Each row of a before or after table is a point. One or more steps were done to the points. Then noise was added and the rows were shuffled. The steps act on columns, c1 being the first. What was done? A step turns or swaps two columns, mirrors them in a line or flattens them onto one, adds a multiple of one to another, or multiplies or shifts one. Angles are multiples of 10 degrees, from the lower column toward the higher: turns from -170 to 170, lines from 10 to 170 but not 90. Use the fewest steps. Two steps may share a column if one is a turn and the other turns, adds or multiplies; they go together, in the order done. Otherwise the lowest column goes first.
In the rows, 128 means zero.

Before (10 x 3):
[[162 132  95]
 [106 159 138]
 [125 105 117]
 [132 102 159]
 [156 115 101]
 [162 132 145]
 [160 186 143]
 [105 184 102]
 [135 121 108]
 [128 187 165]]
After (10 x 3):
[[103 183 105]
 [147 132 164]
 [137 158 104]
 [164 190 131]
 [111 122 137]
 [158 104 130]
 [101 115 154]
 [ 96 134 160]
 [143 185 160]
 [116 103 126]]
Steps: swap c1 and c3

Before (8 x 6):
[[113 158 123 139 172 144]
 [143 164 118  97 128 109]
 [ 67 155 129 107 115  80]
 [100 152 111 181 108 133]
 [ 91  83 173 132 147 111]
 [139 121 106 100 129 138]
 [114 120 172 125 115 179]
 [ 65 135 165 124 155 129]]
After (8 x 6):
[[161 151 165 125 111  73]
 [148 102 111 182 111 106]
 [104 117 118  97  94 131]
 [180 118 173 124 140 142]
 [131 131 105 101 133 143]
 [117 106 128 107 107  52]
 [149 158 122 138  84 124]
 [133 161 174 132 163  88]]
Steps: mirror c1 and c6 in the line at 60 degrees; turn c2 and c5 by -110 degrees

Before (10 x 9):
[[171 180 187 158 162  97 120 156 102]
 [113 100 114 128 117 119  96 142 132]
 [127 154 206 123 193 132 121 115 120]
 [ 97 113 147 104 135 120  70 146  92]
 [ 87 133 121 107 122 124 108 117  99]
 [134 113 134  91 107 113  88 118 111]
 [108 145 122  97  97 111  58 145 140]
 [115 112 175 149 122 196 141 117  87]
 [133 132 109 101 144 160  89 125 113]
 [156 167 166  88 171 123 133 168 127]]
After (10 x 9):
[[173  60  91 161 151  96 120 157 102]
 [ 98 137 108 103 135 119  71 147  92]
 [135 131 146 103 140 158  90 124 114]
 [134 140 118  93 114 111  90 118 111]
 [155  78 106  93 157 122 133 169 127]
 [ 88 126 139 105 123 125 108 116  98]
 [114 127  78 148 124 192 140 115  86]
 [129  75  64 121 174 130 121 117 118]
 [109 118 142  96 107 111  56 144 140]
 [113 158 130 126 119 121  92 143 135]]
Steps: turn c2 and c3 by 160 degrees; multiply c5 by 0.7

Before (8 x 12):
[[104  94 172 131 121 140 161 119 175 150 127 116]
 [131 188 102  87 141 129 102  74 104 143 127 129]
 [121 169  97 179 129 121 100 101 146 106 131 109]
 [129 105 109  93 133 114  93 160 151 137 101 147]
 [ 90 112 111 164 119  69 167 136 111 166 135 104]
 [122 143  34 121 137 127 156  91 152 125 111 127]
 [115 145 116 101 125 181 105  99 147 163 148 165]
 [112 131 117 154  55 132  99 152  96 142 148 101]]
After (8 x 12):
[[ 78 110 110 168 120  68 152 137 164 110 133  98]
 [131 170  96 177 130 120 102 103 103 136 133 108]
 [113 143  33 120 132 128 153  93 108 111 111 127]
 [138 102 112  91 128 114  97 159 115 104 100 149]
 [ 95  92 168 132 119 139 149 118 108  80 129 111]
 [125 132 114 154  58 131  96 150 159 140 161 102]
 [121 146 115 101 130 178 104  98 136  88 151 164]
 [141 186 102  94 142 130 106  73 160 132 125 130]]
Steps: turn c1 and c7 by 20 degrees; turn c5 and c11 by -10 degrees; turn c9 and c10 by -140 degrees

Before (12 x 18):
[[120 112 104 118 126 131 119  89 110 171 104 126 145 146 156 105 133 173]
 [120 121 175  85 152 115 110 136 135 115 108 117 130 136 123 111 159 112]
 [123  89 111 145 173 111  91 128 107 139 135 151 154 124 102 100 141 145]
 [ 77  85 171 130 140 187 137 119 134 107 173 138 163 148  97 170 141 137]
 [116  75 140 141  90 177 155 106 124 143 150 132 100  96 146 155 113 134]
 [151 102 122 155 151 120  93 119 163  98 112 135 130 146 118 156 119 160]
 [101 159 172 132 141 131 163  87 131 132 159 120 159  90  92 105 130 122]
 [ 99 106 157 152 160 127 161  99 136 103 153 140  89 131 133 124 134 113]
 [150 113 134  93 108 141 101 147 140 158 164  74  85 128 155 159 167 128]
 [ 72 155 157 110 114 148 156 107 107 151  98 126  88 118 133 140 166 104]
 [150 103 101  95 142 125 145 150 140 114 115 140 110 107 149 169 101 127]
 [115 140 112 136 124 158 120 154 125 128 118  88 148 133 114 117 141 180]]
After (12 x 18):
[[145 105 158 162  92 128 228  98 125 102 151 136  90 129 132 128 133 114]
 [101 155 156 181 145 148 211 107 145 150  99 145  85 118 132 142 167 106]
 [120  85 175 177 117 188 155 117 123 105 170 202 164 147  97 171 139 136]
 [ 84 120 175 126 102 112  78 134 127 114 108  91 130 138 122 111 159 112]
 [157 102 122 109  99 119  25 122 100  99 112 178 132 145 116 156 119 164]
 [101 103 101 100 110 126 183 150 119 113 114 202 109 106 147 171  98 128]
 [133 139 110 142 133 160 105 156 130 129 120  73 151 134 115 119 139 178]
 [139  74 140 143 167 176 209 105 125 144 151 171  99  97 147 155 114 136]
 [131 159 169 153 115 127 234  88 128 132 161  82 161  89  90 105 133 123]
 [ 99 110 135 100 145 138  49 145 112 157 164 116  84 129 156 159 168 126]
 [117 111 104 131 134 132 100  88 146 173 105  92 144 147 156 105 130 173]
 [144  87 113 138  86 112  17 128 156 139 132 110 154 125 100 101 142 147]]
Steps: turn c1 and c4 by -80 degrees; turn c5 and c9 by 170 degrees; multiply c7 by 3; add 1.5 times c16 to c12

Before (11 x 24):
[[118 124  85 169  75 113 121 166 116 133 108 112  81  89 107 180 140 152
  169 154 175 144 112 136]
 [124 103 139 121  85 103 104 133 151 119 132 165 135 168 147 116  84 108
   99 129 155  81 142 112]
 [136 100  89 171 128 126  80 149  90 128  97 155 100 174 111 144 136 175
  134 118  98 138 121 139]
 [109 181 106 106 127 131 132 163  94 130 111 127 123 105 140 111 163 123
   95 110 112  80 131 115]
 [107 112 154 134 103 152  94 161 116  73 115 130 133 160 109 133 127 118
  178 140 165 157  95 134]
 [133 156 125 122  52  86 135 129 171  64 132 155 162 115 132 129 157 154
  114 108 102  93 118 103]
 [ 82 148 103 164  64 147 122 114 111 129 107 122  93 146 171 125  88 116
  106 116 106 149 126 130]
 [144 180 121 111 128 134 104 137 157 124 135 167 136 104 108 138 137 166
  128 135 129 149  65 115]
 [122 125 129 135  74 132  82  98 118 104 123 103  88 103 152 138 161 127
  120  74 107 138 141 106]
 [141 186 154  94  41 115 128 164 172 112 136 156 144 169 184 163 166 151
  140 154 139 152 114 142]
 [113 116 131 171 104 135  92 137 158 131 136  93 111 130 103 121 123 127
  157  93  93 133 134 132]]
After (11 x 24):
[[131 154 127 121  56  86 136 130 171  63 134 154 161 112 130 126 154 151
  113 107 101  22 115 151]
 [147 181 120 111 131 131 106 139 158 128 139 167 133 104 107 136 133 164
  130 133 130 114  63 106]
 [110 181 106 101 127 130 135 168  98 130 109 124 123 108 139 111 161 124
   96 109 112  38 128 166]
 [135  98  88 176 126 126  79 147  92 128  97 154 100 174 112 139 137 174
  131 118  98 170 122 123]
 [125 102 140 119  84 104 104 132 149 116 135 165 133 168 144 119  85 108
   99 127 153  34 142 166]
 [120 127 131 137  75 130  83  97 122 104 124 103  87 101 156 140 161 129
  121  74 106  74 140 112]
 [ 81 149 104 166  66 146 125 116 114 133 108 119  95 143 172 127  90 117
  103 116 100 158 122 108]
 [113 118 132 171 102 130  95 136 159 128 138  93 108 132 103 118 120 127
  157  94  92 141 134 124]
 [122 121  84 167  79 111 122 165 116 133 106 110  80  88 109 177 142 151
  169 155 175 170 110 116]
 [140 183 155  95  42 113 128 163 169 113 135 153 143 165 183 166 168 152
  139 153 139 191 114 111]
 [105 109 155 137 100 153  96 161 113  71 116 129 133 162 111 132 125 119
  178 141 165 174  95 104]]
Steps: turn c22 and c24 by -70 degrees; multiply c22 by 3

Before (10 x 32):
[[114 159 104 147 149 144  75 128 159 128 157 172 112 137 153 131 120 105
   98 137 121 142 100 160 157 164 119 120 124 168 168  90]
 [145 140  79 132 129 118  74  89 128 154 137 147  97 177 166 113 137  94
  124 175 116 125  87 166 151 145 152 127 149 147 161  58]
 [121 180  96 123 119 147  66 104 125 140 112 141 110 154 189 133 113 105
  122 141 111 149  99 145 109 124 128 121 112 156 115 109]
 [125 172 148 165 112 166 133  70 115  80 137 105  83 147 146  84 125  96
  140 111 133 157 165 108 107 101 122 124  85 114 127 116]
 [107 153 123  79 140 106 103  91 148 148 113 138 117 138 159 131 117  92
  142 153 146 143 112 171 143 161 156 117 146 154 148 103]
 [ 92 115 140  99  73 161 143 160 111 102  74  70 106 102 116  95 173 145
  185 102 158  87 136 107 130 125 133 104 112 115 156 170]
 [ 54  91 142  92  87 177 129 125 109  89  89 131  95  89 125 144 151 135
  176 116 185 106 108  80 132 123 123  96 111  76 124 140]
 [111 128 156  99  80 138 154 118 110 113  76 110 154  98 121 136 188 130
  171 101 162  69  93  68 174 144 168 130 119 111 143 150]
 [131 164 103 120 125 154 105  52 107 108 145 117  88 155 154  94 143  96
   88 145 122 145 112 148 120 149 110 104 124 154 122 136]
 [119 128  85 121 150 124  95  90 181 155 101 146 136 144 143 148 146 137
  117 130 150 105  66 159 144 147 171 167 147 123 185 124]]
After (10 x 32):
[[115 159 104 147 189 119  75 128 159 128 157 172 112 138 114 130 121 105
   91 136 120 118 101 160 156 163 141 119 124 169 168  91]
 [110 129 156  98 120 152 154 118 110 113  76 110 154  98 162 136 162 130
  155 100 189 170  94  68 175 144  71 131 119 122 144 150]
 [131 164 103 120 166 133 105  52 107 108 145 116  88 154 107  94 122  97
   85 145 142 118 112 146 120 149 151 103 123 162 122 136]
 [121 179  96 122 159 128  66 104 125 141 112 141 109 155 153 132 112 104
   71 141 113 108  99 145 108 124 135 121 111 159 114 108]
 [108 154 123  78 180  90 103  91 147 148 113 138 117 138 155 131 145  93
  107 154 117 104 113 171 143 162 107 118 146 135 149 103]
 [146 140  78 132 170  98  73  89 127 153 136 146  97 177 144 113 117  95
   94 176 136 123  87 166 151 145 104 127 149 132 161  58]
 [120 128  85 121 190 127  95  90 181 155 101 146 136 144 127 148 150 137
  110 130 146 135  66 160 144 148  81 168 147 122 185 123]
 [ 54  91 142  92 127 198 129 125 109  89  88 131  95  89 167 144 185 135
  155 116 151 150 109  81 132 124 125  96 111 109 124 140]
 [125 173 148 165 153 173 133  70 115  80 137 104  83 147 148  84 132  96
  118 111 124 102 165 108 107 101 144 125  85 137 127 116]
 [ 92 115 140  99 114 170 143 159 111 101  75  71 106 103 172  95 158 145
  167 102 174 164 136 107 129 125 109 105 112 137 155 170]]
Steps: shift c5 by 40; add -0.3 times c20 to c6; turn c6 and c30 by 30 degrees; turn c15 and c19 by -60 degrees; swap c17 and c21; turn c22 and c27 by 160 degrees

Before (13 x 64):
[[112 113 120 179  98 110 121 176  97  99 174 131 111 154 169 115 151 113
  127  79 124 133 111 115 113 101  86 146 136 145 114  96 104 127 147 131
  109 128 136 133 111 170 147 103 132 117 161 105 118 108 156 110 148 155
  121 152 103 143 121 120 128 122 149 123]
 [159 101 166 112  87 123 146 172 150 126 117 125 105 112 138 131 136 172
  113 127 141 131 132 100 122  94 118 111 159 108 118 133  81 139 160 121
  143  86 142  91 142 119 106 160 153 147 132 188 161 159 161 107 136 106
  147 135  99 131 100 124 146 117 122 112]
 [ 97 125 117 140 111 115 162 111  95 160 101 113  78 100 148 151 150 101
  161 118 121 117 113 190  90 135 118 143 110 164 153 150 138 151 111  71
  131 108 113 144 108 118 121 107 139  88 111 212 113  86 111 111 102 103
   99 107 167 169 110 111 151 142 111 133]
 [121  91 138 188 104 122 118 125 105 120  69 102  93 141 183 125 122 105
  120 102  87 116  85 127 123 152 117 101  97 139 181 166 144 124 167 131
  112 152 122 103 137 143  81 108  58 102 144 166 126 141 119 104 122  92
  137 134 152 182 107 120 158 128 149 113]
 [148 101 152 121 147 104 139 114 154  85 101 155 159  87 111 173 139 174
  161  95 136 141 127 140 127 180 114  91 173 140 102 145  87 140 169 243
  128  94 146 152 140 117 120 160  97 135 123 120 142 114 149 136  85 109
   95  88 114 170  75 107 135 144 127  91]
 [167 169 158 124 124 135 167 141 114 134 103 110 118 192 113 137 170 127
  162  49  97 127 106 140 110  84 110 102 108 124 140 102 138 132 123 127
  121 172  75 121 134 129 163 143  95 179 107 117 155 131  78  86 109 114
   79 137 130 118 119  99 156 123 147 131]
 [127 122 161 133 113 112 166 125  79 123 130  86 118 160 115  92 139 135
  155 151 136 151 148 132 105 127 117 123 109 152 121 147 162 144 142 120
  131  92 134 129 169 113 121 112 108 121 108 174 132 111 209 109 107 119
  116 140 133 141 110 121  66 102 133 114]
 [126 143 156 147 116 164 129 136 126 140  93 152 134 148 146 171 119 127
  121 111 156 102 168 177 133 186 112 118 123  50 151  82 118 151 138 137
  130 166 134 140 113 158 142 166  71 110 119 189 137 114 109  94 103 134
  118  99 104 139  77 103  99 136 115 101]
 [114  87 171 170  72 205 105 170  99 159 115 125  69 137  86 142 162 154
  127  94 190 114 125 184 122  77 120  74  77 111 154  67 166 103 114 184
  127 110 125 169 145 108 101 105 118  84 129 171 121 108 145  88 171 141
  141 117 168 156  87  87 196 151 102 126]
 [128 113  94 134 130 158 135 144  67 136  76 108 138 147 169 138 164 217
  113 121 128  58 136 171 151 127  91 152 153 124 113 120 119  98 109  71
  113 116  70 118 103  85 155 161 116 121 117 166 102 118 134 121 159  99
  143 106 169  67 114 143 196 125 142 130]
 [100 122 118 145 127 165  90 143  54 128  78  70 187 137 158 147 145 107
  181 125 132 136 116 109 182 170 143  98  86 128 140 123 142 112 131 113
  121  84 118 131 137 140 106 143 127 110 119 163 168 142 185 118 105 147
   83 158 104 137 109 130 128 163  86  97]
 [140 172 162 143 104 180 110 118  92 137 114 139  78 148 159 107 126 144
  154  52 153 149  96 158 122  91 155  92 110 134 106 119 197 135  64 102
  103 164 141 133 141 143 152 167 124  83 126 136 159 125 135 145 149  89
   94 168  33 136 157 112 136  95  71 133]
 [157 152  92 115 114 181 154 152 122  80 117  99 119 140 129 151  94 138
   92 116 160 121 137 163 137 140 111 119 117 143 118 166  82 119  93 126
  135  77 146 107 189 124 144  85  99 163 129 174 113 119 111 109 172 126
  106 104 125 121 110 125 137  78  97  78]]
After (13 x 64):
[[128 124 161 142 114 111 167 124  80 122 130  86 122 159 116  91 139 126
  155 151 138 151 148 122 104 126 117 124 110 154 121 147 163 143 142 119
  131  92 134 130 169 112 120 111 109 121 107 173 133 111 208 109 106 119
  116 139 133 141 128 122  65 101 140 131]
 [124 143 155 157 116 163 129 136 126 140  91 153 134 148 146 171 118 161
  120 112 156 101 169  91 133 185 113 118 122  50 149  82 117 151 137 138
  129 165 134 141 112 158 142 166  70 110 118 189 137 114 109  94 103 135
  117 101 103 139  99 104  98 135 167 143]
 [113 115 121 142  98 110 120 174  96  98 175 132 111 154 170 115 150 130
  126  79 124 132 111 147 114 100  87 148 133 145 113  96 104 126 149 132
  108 128 135 132 111 170 148 103 133 117 161 103 118 108 156 111 149 155
  120 152 102 143 148 119 128 121 134 178]
 [114  89 171 136  73 205 105 171  97 161 117 127  69 138  87 143 162 144
  128  94 191 114 126  70 123  77 122  75  77 110 154  66 167 101 114 184
  127 109 127 170 146 109 100 103 118  85 129 171 120 108 145  87 171 139
  140 116 169 156  94  89 195 150 146 170]
 [168 168 157 124 125 136 169 143 115 133 104 110 119 192 115 138 169 136
  163  49  96 128 107 120 112  84 108 102 107 123 140 103 140 133 124 126
  121 172  75 121 134 129 163 145  94 178 107 115 154 132  76  87 108 114
   80 137 128 120 142  99 157 124 146 124]
 [159 100 167 140  87 124 147 172 151 126 117 124 105 111 138 130 135  77
  115 128 140 131 132 122 122  94 118 112 160 111 118 134  80 139 160 121
  144  87 142  92 141 120 106 160 152 148 133 188 161 159 161 107 136 105
  148 134  98 130 114 124 147 116 150 110]
 [120  91 138 152 104 121 118 126 105 121  68 103  93 142 182 125 122 146
  121 102  86 116  85 143 123 151 117 102  97 139 182 166 144 125 167 130
  112 152 122 101 137 143  80 107  58 104 143 166 128 141 120 105 123  91
  138 135 152 184 149 120 157 128 129 186]
 [141 172 162 126 105 180 110 119  92 137 113 140  79 148 159 106 127 135
  154  51 151 149  96  95 121  90 156  92 109 133 104 117 197 135  64 103
  103 164 141 133 141 144 153 165 123  83 127 137 158 125 134 145 149  89
   94 168  33 137  87 113 135  96  78 143]
 [ 98 125 115 125 111 115 162 111  94 160 101 112  80 101 148 151 149 189
  161 118 120 117 115  98  92 135 118 141 110 163 153 151 137 151 111  72
  131 107 113 144 109 118 122 106 137  89 112 212 112  87 111 111 102 102
   99 108 168 169 113 112 152 141 120 140]
 [149 101 152 163 149 103 137 114 153  84 103 154 157  87 111 173 139 100
  162  96 136 140 127  89 125 181 114  91 171 139 103 145  88 141 171 243
  128  93 146 153 139 118 120 156  96 135 124 120 142 114 149 135  85 109
   94  86 113 169 117 107 134 146 158 114]
 [128 114  95 127 131 157 134 145  67 137  78 107 137 148 169 139 166  89
  114 122 129  60 137  39 152 128  90 152 153 126 113 119 119  98 107  71
  113 117  70 118 103  84 154 162 116 121 117 166 100 117 134 122 158 100
  143 106 169  66 126 143 198 127 174 134]
 [156 151  92 177 115 181 154 152 123  80 114 100 118 140 130 151  94 142
   93 114 160 122 137  95 136 140 112 119 118 142 118 167  82 120  93 127
  135  74 145 106 188 125 144  85  99 164 128 173 114 118 112 108 173 127
  106 104 124 119  92 125 136  80 137 106]
 [101 124 118 161 128 165  90 144  54 128  78  69 187 137 159 148 145 131
  181 124 131 137 115 155 182 171 142  97  87 129 140 122 140 112 132 113
  122  84 116 131 135 140 106 142 127 110 120 164 167 142 184 118 104 148
   84 159 103 138  84 129 127 162 127 139]]
Steps: turn c4 and c64 by 80 degrees; turn c18 and c24 by -140 degrees; add 0.5 times c58 to c59; turn c59 and c63 by -70 degrees

Before (10 x 64):
[[152 119 139 169 137 135 140 174 144 115 106 126  69  88 126 130 125 142
  141 144 106 147 115  82 137 101  87 126  99 109 123 167 136 134 147 101
   76 134  76 119 115 106  79  84 161  84 121 149  73 122 109 147 158 166
  164 106 130 145 130  87 153 125  69 147]
 [111 128 162  85 126 149  72 165 141 104 157  89 158 159  86 165  91 137
   87  90  98 115 169 167 111  92 132 111 128 155 114 109  92 160  78 118
  152 162 131 151  98 131  91 145 120  87 152 125 137 127 173 134 151 171
   84 134  81 102 109 115 189 183 118 165]
 [107 116 121 134 129 167  72  86 130 143 160 163  83 115 131 115 122 120
  143 151 148  90  89 146 123 100 174 121 155 115 103 122  93 113 145 149
   96 155 133  86 145 149  95 155 142 113 125 130 114 104 109 107 125 155
   98 100 166 117 128 172 187 180 141 162]
 [173 148 132 100 140 116 162 172 141  94 101 168  82 147 102  99  73  99
  174  99 145 137 142  88 182 129 136 124 120 124 158 177 118 176 157 108
  124 182 127 117 143 116 124  88  97 161 180 125 157 154 159 140  80 122
   76 110 102 171 126 176 159 128 124 110]
 [120 106 135 163 106 148 142 171  78 186 158 137 119 147 140 103  69 108
  140 117 132 158 112 126 101 144 107  98 126 126 152 127  93 141  91 144
  163 108 133 105 160 162 117 134 143  84 178 156 145 108 108 102  75 139
   83 141 170 125  81 171 195 124 163  98]
 [172 112 153 146 108 125 108 105 101 142 140 182 155 135  67 157 104 157
  156 131 167 120 121  82 128 101  87 103 123 168 107 121  93 104 128 127
   91  99 144 107 104  84 138 116 152 164  96  94 147  81 155 123 137 127
  110 114 173 117 123 116 135 140 151 141]
 [177 116 107 168 126 150  84 140 126 162 114 138 136 114 122 117 101 118
   88  85  87 104 113 171 131 132 117 184 115  87 163 165  84 160 111 144
  105 133 138 156 169 127 120 154 126 141 149 128  98 104 140 139  77 112
  132 163 126 132  92 130 128 144 155 118]
 [125 157 148  98 115 175 139 109 122 149 177 101 148 136 101 170 142  89
   91 146 157 147 120  79 108 105 151 163  85 105 139 117 152 175 140 112
  144 112 131 103 108  82 142  93 124  86 166 148  80 102 103 103 110 105
  143 132 143 128 112 133 123 140  82 114]
 [169 127 185  81 138 113 161 160  95 143 115 167 162  94  81 173 136 138
  173 160 156 174 137 137 145 109 132 139 151 148 147 165 142 161  64  73
   85  96 108 130  94 131 139 164 144 143 148 168 133 101 128 164 172 102
  113 153 166 166  97 141 121 153  79 120]
 [176 159 171 125 130 166  69  90 153 126 116 101 161 164 114 125  99 110
  168 154  86 158 139 170 151 129 118 111 148 103 165 112  96 104 115 112
  103 113 146 136  98 168  64 141 104 150 112 120 152 171 108 156  81 166
  161 126 163 162 143  92 124 121 155 126]]
After (10 x 64):
[[172 158 171 126 127 166  73  92 154 125 116 101 160 164 103 126  99 112
  168 157  86 158 139 171 150 130 120 113 146 130 167 109  98 107 115 133
  149 113 146 136  98 168  64 141 104 145 110 119 151 170 109 154  80 163
  160 130 163 161 146  91 123 123 154 124]
 [124 159 150  96 142 175 139 109 123 149 181 104 147 138  95 171 140  90
   88 145 154 148 121  79 107 105 148 162  84 141 139 117 152 175 142 147
  123 112 135 101 107  81 141  95 125  81 166 147  83 100 104 103 114 105
  144 133 145 126 113 130 125 139  84 114]
 [172 150 133 101 118 116 160 171 141  92 103 169  83 147 113  99  72 101
  173  97 146 135 142  90 183 129 137 125 122 146 160 177 122 177 158 144
  141 182 128 117 144 112 126  90  95 177 177 125 156 148 158 144  78 121
   76 108  98 170 123 176 156 127 126 111]
 [108 114 121 134 131 171  71  89 133 144 155 163  88 116 114 113 122 120
  141 150 145  90  88 145 122 103 173 120 155 118 103 119  91 114 147 101
  143 157 134  85 144 148  94 155 145 122 127 129 115 102 110 106 127 155
   96 103 166 120 128 174 188 181 144 164]
 [169 127 183  82 122 111 161 161  93 142 120 169 163  93 120 172 137 139
  173 162 157 174 136 137 150 111 133 137 151 180 147 162 142 163  63 169
  178  97 108 128  95 128 135 166 142 134 149 164 131 100 126 165 172 100
  111 153 167 166  95 140 124 154  77 117]
 [173 111 153 149 150 123 109 106 100 144 140 184 153 137 133 160 104 158
  158 128 167 119 120  81 130 101  86 103 125 200 104 119  95 102 131 121
  151  99 143 106 100  85 137 114 155 155  97  94 145  84 154 125 138 128
  111 118 174 123 122 116 134 141 154 143]
 [150 119 141 167 120 135 140 174 143 114 107 123  67  83 109 134 126 143
  137 144 102 148 115  82 137  99  88 126 101 122 122 167 132 134 146 138
  174 135  77 121 117 108  82  85 159  86 118 148  72 123 106 147 159 167
  166 108 128 144 130  89 152 124  69 149]
 [120 106 136 164 150 149 142 174  81 185 156 136 122 147 134 103  68 108
  142 120 130 157 112 125 100 145 108  99 127 117 150 126  93 141  92 125
  100 109 134 105 161 160 118 135 142  77 179 157 145 108 108 102  77 140
   84 143 169 124  83 171 196 125 163  98]
 [109 130 158  83 127 150  75 166 141 103 156  88 156 159 130 165  91 139
   89  90 100 115 167 168 111  92 135 109 129 174 113 109  91 162  79 141
  118 167 133 150  96 128  92 145 123  97 151 125 133 125 174 136 152 171
   88 134  82 104 113 116 188 183 119 165]
 [177 118 108 170 131 152  85 139 128 165 117 140 136 112  88 117 101 118
   85  86  82 105 112 169 131 134 117 185 115 113 160 165  85 158 109 107
  139 134 138 157 168 126 120 154 124 141 147 129  98 106 140 141  75 108
  132 162 125 128  92 127 127 142 156 121]]
Steps: multiply c5 by -1; turn c15 and c30 by -60 degrees; multiply c37 by 0.7; turn c36 and c37 by -160 degrees; add 0.3 times c38 to c46
